Every row gives one point. The window is the flat piece filled in between its corners: a triangle in 3 columns, a solid with four corners in 4, and so on. A path goes straight from each point to the next, and from the last back to the first. List the points from which the path goes on through the window.

Window:
[[ -3.9 -15.2  -2.2]
 [-18.8   1.0   7.8]
 [ 18.3  23.3  -4.1]]
Path:
(1): [ -9.1 -13.2  14.2]
(2): [-12.8 -16.9  18.1]
(3): [-32.1  -9.0  -8.1]
(4): [-3.2 -5.8 -8.6]
(5): [ -0.2 -21.3  13.4]
(6): [3.4 8.6 7.0]
(7): [ -1.9  17.0 -16.1]
(8): [-26.8   0.3  -6.1]
(9): [-10.5   1.4  14.3]
(10): [ 0.0 -7.3  4.0]
(11): [-13.1   0.7 -15.4]
(12): [-23.2 -12.1  -8.6]
Through the window after points: 4, 6, 8, 10

Window (6 x 6):
[[-26.5 -12.3  11.1 -43.1   6.2   6.7]
 [  4.1  17.2  21.2   4.7   6.6  -7.4]
 [  9.0 -14.5  -7.4 -16.5 -18.5  11.7]
 [ -9.0  -4.3 -22.5 -12.3 -18.3  16.1]
 [ -1.7 -11.2   6.4  21.0  18.6  -7.5]
 [ 10.3  -6.9 -30.9 -14.2  -6.4  11.6]]
Path:
(1): [  7.0 -11.5  -2.2 -11.6  -6.9  19.4]
(2): [  0.3  -3.0   3.0 -23.4  -2.7  24.2]
(3): [ -1.2  -3.8  -8.7 -15.7 -14.8  -9.9]
(4): [ -2.6 -19.8 -26.1 -21.4 -18.7  -4.3]
(5): [  3.8 -13.7 -10.2 -19.2  -9.1  35.7]
(6): [ 3.8  2.9  6.1 -6.0 -1.6 18.5]
(7): [  6.6  -0.3  -2.4  -5.5  -5.6 -28.5]
(8): [ -8.9 -10.0  -0.7 -13.1   2.1  -4.0]
(9): [ -4.5  -9.0   1.4 -11.8  16.4  26.6]
(10): [-0.4 -4.3  8.4 13.3 17.2  2.7]
(11): [ -0.5  -5.5   3.2   8.7   5.9 -11.9]
(12): [ -3.9 -18.4  -9.2  -9.7  -1.3  -8.4]
(13): [ -2.6 -16.9  -7.9   1.1   4.4  15.2]
(14): [ 4.0  9.8 11.0  1.6  4.4 16.1]
(15): [ -6.0   0.1  -3.7 -10.0 -10.1 -18.8]
(16): [  2.3 -10.8 -10.2 -20.5 -22.8  -8.4]
Through the window after points: 6, 8, 10, 14, 16

Window, 9 rows:
[[-15.0   4.7  -4.2 -16.2   8.4  -7.5 -13.4   8.0  -4.7]
 [-20.6  20.2   2.7  -4.9  11.6 -18.0   0.7  -2.3   4.8]
 [  2.3 -10.9 -21.3   6.5 -20.3  12.6  21.1 -18.2  13.5]
 [  8.2 -14.2  22.7  12.9   7.6 -19.7   8.8   7.4  -0.5]
 [-11.4   1.3  50.8  13.5  -2.8  12.0  15.8  12.4  21.6]
 [ -2.2  16.2  -4.6   7.4   0.6  22.4   3.8  -4.8  29.2]
 [-17.5  -5.5 -14.0  -1.1  17.2   9.5  26.2 -11.8   6.0]
 [ 15.7   1.9 -15.8  33.7 -25.3  -2.6   1.6  26.1   0.9]
 [-13.2 -30.9  12.1  22.9  -7.3  19.5  13.2 -24.0  13.8]]
Path:
(1): [-17.5  -7.7 -12.5   3.0  -4.1  -8.3   8.0   8.7  27.2]
(2): [-11.7  -9.6   8.9   2.7   3.0  -9.6   8.9  15.7  22.3]
(3): [ 0.8 15.7 22.0  9.1  3.5  1.7  6.3  0.2 -4.0]
(4): [ -4.0   6.2  -5.8   0.0  18.0  16.1  22.0 -25.3 -15.2]
(5): [-19.0  -8.8  -9.7   3.4   6.9   3.0  18.6   1.5  20.7]
(6): [-17.2 -14.9   5.3   3.6   9.3  -5.1   8.3   8.0  25.8]
(7): [-0.6  6.2 11.2 12.9  0.8  2.1  5.2 -5.9 -3.1]
(8): [-2.6 13.1  5.4  4.6  4.3 -3.0  4.3 -1.1 -2.5]
(9): [-25.4  -3.6  -3.7   8.1  -4.7 -19.7   2.3  14.6  25.4]
(10): [-10.3 -12.5   5.6  17.7  -2.3  -8.0  10.1  17.6  21.3]
(11): [-1.9  5.8 15.8 12.1  3.7  4.6  4.9  4.4 -0.6]
(12): [  7.4  11.0  13.1  10.2   2.1  -0.2   8.6   6.8 -12.7]
(13): [ -4.1  -6.5 -10.9   5.6  -3.4 -19.4   0.7  21.0  28.0]
(14): [-6.9 -3.0 -8.4  9.2 -5.1  4.7  2.8  8.0 37.1]
(15): [ -1.0   9.8  -0.9  11.4   1.2  18.4  12.5 -10.4   0.9]
(16): [ -0.6  -3.2   7.3   6.1  -4.8   4.4  10.3 -16.1 -13.8]
Through the window after points: 4, 8, 14

Window (12 x 12):
[[-15.8 -12.3 -16.2 -17.0 -17.7 -12.6  -2.2  24.9 -11.6  -4.4  12.1 -16.4]
 [ -2.2 -12.2 -12.3  -1.0   9.2 -27.8  18.5 -10.5  -8.4   5.0   3.0 -11.6]
 [ -8.6  -3.0 -11.5  40.2 -13.5  -4.8   9.1  23.0 -18.2 -20.3  14.4   5.3]
 [ -6.8  37.0  10.8 -11.5  -0.7  17.2 -12.9  -9.0   1.9  16.0  21.8  12.1]
 [ -6.4  -3.8  22.2 -34.0  19.1  18.8   0.2  14.7  20.5   5.9   6.8   0.8]
 [ -8.0   8.3  29.8 -14.8  -7.7  22.3  19.3  -3.9   3.1  -3.9 -15.9   6.5]
 [ 28.1  24.6  16.5 -20.1  -3.9  -4.6   2.9 -13.1  20.5  15.0 -15.4   9.7]
 [ -4.0   6.1   6.6  15.8   8.2  20.4  -7.7  -1.5  -3.5   3.8 -32.2  32.6]
 [-10.1   6.0 -23.0  -4.6  -1.7  13.7  -9.3  -2.7  21.4   4.1   2.1 -10.1]
 [ 14.6 -20.7 -37.7   2.2  10.8  11.4  20.0  -8.0 -14.4 -12.8 -15.2   8.2]
 [ 20.4 -16.1   1.5  16.0   2.4   8.8   2.6 -12.3 -14.2  23.8  11.9  -7.1]
 [ -3.1  -4.7  -3.9  -0.1 -11.5  21.8  -3.7 -28.3   7.8 -11.0   6.2  33.7]]
Path:
(1): [-11.6 -12.2 -22.4 -12.5 -12.6  -5.1  22.6  19.0   2.8  16.9   8.3   0.5]
(2): [-11.4   4.4  -5.6   4.3  -9.8   8.5  17.5   7.4  15.2  15.8  10.1  19.5]
(3): [  6.0  -2.3   7.4 -16.2   3.6   1.1   0.2  -9.9  -5.1  -8.1   2.7 -12.0]
(4): [  3.6   7.7  14.1 -17.8   6.2  14.2  -5.1  -4.0   0.4 -18.7   1.2  -5.3]
(5): [ -7.4  -9.3  -7.4 -12.3  -6.3   2.6  19.4   3.0  12.2  25.8  13.1   7.2]
(6): [-14.4  -6.9  -4.6  -5.5  -8.5 -18.6  33.3  12.2   9.6  25.3   7.3   2.8]
(7): [ 7.3  2.0  3.4 -7.9  6.1 10.2 -6.3 -0.4 -3.0  1.6 -0.2 -6.9]
(8): [  4.1  13.5  10.0   0.8   4.7  15.4 -16.3  -8.9  -5.6   2.4  11.7  -1.4]
(9): [ -3.9   5.9  -4.1 -10.0  -1.8   7.4   9.9   0.8   2.9  13.7   7.4  10.7]
(10): [-0.7  7.1 -7.8 -6.7 -7.4  4.5 27.6  7.8  9.1 16.2  5.8  5.1]
(11): [  1.6  -1.3  18.1  -7.9   8.6  17.0 -15.7  -9.4  -4.4 -10.7 -17.1  -4.5]
(12): [ -2.7  -7.3  -8.4  -4.5  -5.9  -0.7  -4.8   6.8 -11.9  -8.8   4.0  -7.6]
Through the window after points: 8, 12

Window, 14 rows:
[[-13.1 -10.6  20.4 -11.9 -16.1  30.8  -2.7   0.8   6.0  24.5  -7.4  17.4
   16.2  -4.8]
 [ -7.5   1.9   4.8   6.1 -22.9 -11.2  14.0  -0.1   0.9  -5.7 -12.2  14.9
  -40.7   9.2]
 [-10.5  -4.1 -32.7   4.6 -20.6 -12.9  -7.2 -20.4  -0.8  -2.1   6.9 -36.5
   -8.5  -2.6]
 [  7.6 -17.1 -18.2  20.7  -0.2 -14.3  -8.8   7.0 -26.0  -8.0  -8.2   5.7
  -16.0  -9.6]
 [-16.2  -8.1  -9.5  -4.7  17.9 -17.2 -10.4  -0.1 -10.9   4.8  11.8  49.5
    7.1  -1.8]
 [-34.0  -1.0 -10.6  -5.2   5.9 -25.2  24.4  19.2   8.2  -7.5  -0.5   3.7
   -4.9  -6.5]
 [-12.2 -14.4  12.1   3.3  21.4 -30.3   2.4  14.5 -11.0  20.4  12.0  18.7
  -29.0   7.8]
 [  3.5   9.1  35.8   9.1 -12.1   7.8 -30.9  -5.9   4.3 -10.5   3.6 -26.3
   -1.6   6.7]
 [-22.9   5.9  -4.6 -11.1   2.0   0.2   2.3  -6.4  28.5   3.6 -31.4 -11.3
   17.0  10.0]
 [ 12.1   3.0  -2.5  26.8  -1.5  21.9   8.8 -30.7   4.2 -14.3   2.7 -29.8
   12.4  -4.0]
 [ 22.1  -7.0  -2.9 -28.4   4.3  17.1  14.5   1.3  -8.9 -31.1 -17.1 -11.4
  -27.8  -2.1]
 [ -8.4  26.3 -10.5  12.4  23.3   3.7 -14.2 -12.5  -7.0  -0.6  -1.0 -18.2
    6.0 -18.5]
 [ 26.9  22.8  -5.6  12.3  20.0  13.7   8.4  20.5   5.8  -2.1   6.5   0.1
    1.4   2.7]
 [-17.7 -20.2   1.1   9.9  13.0  17.9 -25.5  -3.9  -0.7 -11.0  10.4  15.7
  -22.5   0.8]]
Path:
(1): [ -1.6  -5.9   9.2  -4.6 -10.8  -4.3 -10.3  -2.0  22.9   2.4  -5.2   1.5
  -3.3 -19.8]
(2): [  1.3  -4.0   4.4   0.6   8.0  -6.9  -1.3   4.3  20.3 -10.4   8.3   9.7
 -12.9 -18.9]
(3): [-14.2  -0.6  -9.9   4.4   8.6   5.5   4.3   5.6 -28.8   5.3  -8.2  -1.1
  -8.4  25.9]
(4): [-24.8   7.4   2.0   0.2   8.6   9.3  -1.1   9.4 -31.6  -6.4 -13.2  -0.3
  -3.8  15.8]
(5): [  7.6  -8.7   2.4   5.3  -1.0  -2.6   0.5  -1.4  12.5  -2.8  -0.5  10.7
 -11.4  -8.8]
(6): [ 11.3  -5.1   1.0   2.6   1.4 -13.3  -5.7   3.1  12.9   1.7   0.5   1.1
 -14.7 -39.9]
(7): [ -9.3  -5.1   1.0   8.6  -2.8   6.6  -7.5   0.0 -15.2  -1.3  -5.4   0.2
  -1.6  16.9]
(8): [-10.1   8.2  14.7  14.3  -6.0  11.1 -20.7   5.0 -14.8 -12.5   0.9 -18.1
  -1.2  20.4]
(9): [  8.3  -4.3  15.1  -2.0  -3.4  -6.3 -12.3 -12.5  17.0  -0.6   2.3  -8.5
 -10.9 -16.0]
(10): [ 15.8  -2.1  -4.3   1.5   7.1   1.8  -4.9  -1.4   9.9  -8.2   0.0  -1.6
 -14.4 -12.7]
(11): [ -8.5   6.9   0.1   8.1   4.4  12.4  21.4   2.3 -24.2  -5.4  -3.2 -12.7
   4.4  22.1]
(12): [-13.8  11.5 -11.9   2.9   0.2   4.9   5.3   7.7 -18.7  -3.4  -9.2  -5.1
  -0.8  17.9]
(13): [ 23.3  -5.9  10.9   4.1   7.6  -8.7   2.0  -7.0  22.2   3.0   7.2   0.2
 -14.3 -25.3]
(14): [  2.9   1.9   3.5   0.7   9.6 -10.5 -10.9  -5.1   8.5  -2.2   4.9  -1.9
  -6.2 -27.3]
(15): [-8.8 -1.4  0.5  3.9  2.0  8.4 -3.7 -1.2 -5.3 -5.2 -2.5 -7.6  0.7 12.2]
(16): [-17.7   2.8  -2.1   6.8   3.9  17.6   7.4   0.5 -24.3   2.8  -8.3   0.3
   2.8  26.5]
Through the window after points: 2, 6, 8, 10, 16

Window:
[[ -1.4 -15.5   1.3  13.8  31.0 -25.1  11.4  23.6 -13.2   0.6 -17.6 -17.8
   24.7  -3.3]
 [ 12.2 -12.2   7.1  11.9 -13.1 -16.2   4.5  -8.4  30.1 -14.4  12.6  19.7
   22.8  -4.5]
 [ -7.5 -21.9  -5.7   0.7  -4.4 -28.1 -22.3 -11.1 -14.4  -3.0  12.8 -14.2
   -5.5   7.8]
 [-16.4  -3.1  23.9 -12.0   8.2 -37.6   0.4  12.6   9.7   8.7  -4.8  -0.8
   19.2 -19.7]
 [-14.4 -17.4  20.5  23.5  37.2  -8.2  20.4  -3.9  -3.6  -7.9  -0.1 -27.5
   17.0   7.7]
 [  9.9  15.9  -0.3 -20.5  18.3 -19.6  20.0  21.2  -1.0 -29.4   9.9   1.5
  -30.8   3.7]
 [ -1.5  -5.3   2.5 -15.5  18.2 -44.1 -15.6  -3.5  15.0   5.5 -24.8   0.3
   -0.4  -0.3]
 [ 23.8  -6.7   5.1 -14.9 -19.6 -10.0  -4.8  -2.1  -1.5   5.1 -12.0  -1.9
   -0.1  17.5]
 [ 12.7  24.3  -8.0  11.2   5.4 -12.5   5.4  21.3   4.2  31.2  -6.3  -0.6
    2.1 -14.8]
 [-15.7   1.7 -31.1   7.4 -17.3  -1.4  27.2  -6.3  13.9  15.0  -0.9   7.1
   -5.6  -7.6]
 [ 10.2  17.6   7.9   6.7 -17.1   3.1   4.9  10.1  21.2 -39.3   2.2   6.8
    2.5  -9.7]
 [ -7.1   7.5   1.3 -21.5  -6.9  -9.3 -12.2 -13.5  -9.3 -18.9  12.5  23.2
    0.2  10.2]
 [-19.7 -22.0 -18.9  17.8   4.1  -1.3   0.7  13.9  14.0  22.1   3.1  -7.5
    3.3  10.9]
 [ 22.1  -0.3  34.7   5.9 -17.9 -13.1  -5.0  -1.1 -16.2 -11.1 -18.6  26.7
   -5.3   7.2]]
Path:
(1): [ -6.8   2.7  -8.7   8.2 -10.4 -17.9   7.1  -3.6   2.3   4.1  -4.7   4.9
   2.5   9.5]
(2): [-12.3   4.0   3.0  10.9  -6.4 -34.9  -1.0   4.0   2.2  13.5   8.5  -9.3
  -3.3  14.1]
(3): [ -0.1 -17.1  -7.8  -1.3   5.0  -9.1  -0.7  -1.2  -3.8  -7.9  -3.3  -1.5
   6.2  -6.9]
(4): [  9.1 -21.3   7.9  -5.2  11.1 -16.2  -0.9  -3.8   0.2  -1.3  -4.1  -2.9
  -5.2 -15.1]
(5): [ -8.3  -2.8  -3.2   3.9  -4.0 -24.7  -9.1   0.5  -4.6  -1.3   0.8  -6.1
   5.3  16.7]
(6): [ -7.0   9.4   0.3   9.2 -17.0 -23.6  13.2  -4.9  11.8  -5.8   1.8  -7.9
   6.5   9.2]
(7): [  1.2  -2.6 -10.1   1.1   1.8   3.5   8.1   9.3   6.8  -6.8  -3.9  11.3
  -1.2 -14.1]
(8): [  5.0 -19.5   2.0  -9.2  11.2  -2.8   3.8  -0.7 -10.1  -1.2  -0.3   0.6
 -13.9 -14.7]
(9): [ -8.6   6.0  -5.5   4.3  -5.9 -25.1  -4.0   4.7   0.8  -1.2  -2.0  -6.0
   7.6  17.7]
(10): [  2.5  -3.7   1.7  -4.1 -34.8 -31.2   1.9  11.9   0.5   4.3   7.1 -12.9
  25.1  30.5]
(11): [ -7.7  -8.2  -3.5   0.8  27.8 -11.2  -1.4  -7.9   7.4  -8.2  -1.1   1.2
  -9.7 -14.0]
(12): [ 0.3 -9.3 -1.9  0.7  1.8 -7.8  7.6  1.5  3.9  2.9  0.8 -3.9 -0.4 -7.8]
Through the window after points: 2, 4, 6, 12

Window, 14 rows:
[[-15.8   3.9 -17.6 -23.3 -13.5   4.8  12.0  -6.1  -2.7   9.3 -17.9  -3.1
    1.4 -21.4]
 [-22.8  -9.3 -17.5  22.1  -8.8   2.4  -0.5  16.3  37.7  -3.6 -17.2  11.5
    2.8   2.4]
 [  7.8  10.8  11.9  17.6  -0.5   2.7   5.7   2.8   6.8   6.7  31.7   1.7
   24.1   0.0]
 [  8.6  -1.2  20.6  13.9 -23.8  10.0 -14.4   6.4 -12.2  33.4 -11.2 -17.8
    5.0   0.0]
 [  9.3   3.1  -3.8 -16.8  -7.8  20.4  22.2 -14.0   1.6   3.9 -17.5   0.6
  -19.4 -11.3]
 [ -1.4  36.3  26.9  12.8  -9.3  -5.8   5.3  -6.7   0.9  18.5 -14.1  37.0
   -3.9  -8.9]
 [  5.1  -2.8  24.3   1.2  15.8  -8.2  -8.2   5.7   7.5  12.6 -18.4  -8.0
   26.8  -8.8]
 [  4.2  -6.9   6.6  -7.2 -21.9 -23.8  -6.1   2.2  24.3 -10.5  12.8  17.3
  -12.5 -16.7]
 [ -4.6  14.2  -8.6   2.4  30.5   4.4  -9.8 -12.9  -5.8 -23.7   1.3  -5.9
   -4.6  19.5]
 [-15.3  -6.6   5.1  20.9   1.6  18.2   0.7   9.9 -12.6   3.0   0.7  24.6
    1.0  46.7]
 [  5.0   4.8 -22.3  14.1   0.7 -13.5   8.8 -13.6 -19.2   2.9 -12.6  -4.4
   -0.9  -0.2]
 [-16.1   1.4   0.7  -0.3   1.6 -15.0  14.3  -2.7  -5.9 -31.8  -4.0  -9.6
    9.5 -18.5]
 [  4.3   9.5   2.8  14.6  -4.8   2.2 -10.5 -24.2  10.5   2.8 -16.2  21.1
   11.2 -14.6]
 [-32.5  -6.0 -19.2  -1.0  -2.6  -9.0  19.8 -18.5  32.1 -14.9 -12.1  -2.5
    2.0   1.3]]
Path:
(1): [ -0.5  15.7   1.1  -2.2  -1.7   3.3  -0.2  -6.2   4.0 -13.2  -7.4   3.3
   3.7  11.3]
(2): [-11.0  -7.8  -0.5  19.5  19.1   2.4   2.7  -9.4  -8.6  21.3  -2.9   3.4
 -13.4 -10.0]
(3): [-12.4  -6.3   4.9   5.5   0.1  -7.3   5.3  -5.0   4.6  17.2  -0.6   2.6
   4.7 -17.4]
(4): [ 10.7  17.9  -4.8 -13.7 -16.7  11.6  -3.6   2.8  -0.9 -13.6 -17.5  -5.8
   7.4   7.3]
(5): [  7.3  25.2 -12.3  -7.1 -18.5 -16.4   6.6  -0.3  15.2 -15.8 -19.9  -2.5
  14.3   3.8]
(6): [-27.7 -19.2   3.0   8.0  17.2  11.7   6.8 -14.1  -3.8   8.7   5.8   2.6
  -4.8 -13.8]
(7): [-18.9  -8.2  -5.2   6.2   9.5   5.4   3.9  -5.7   4.6   6.8  -4.2   2.0
  -8.2 -13.9]
(8): [ -0.4  18.8  -3.9  -1.5 -10.9  -4.7   0.8  -0.2  10.3  -9.3 -15.8   7.2
  11.5   9.1]
Through the window after points: 1, 3, 5, 7
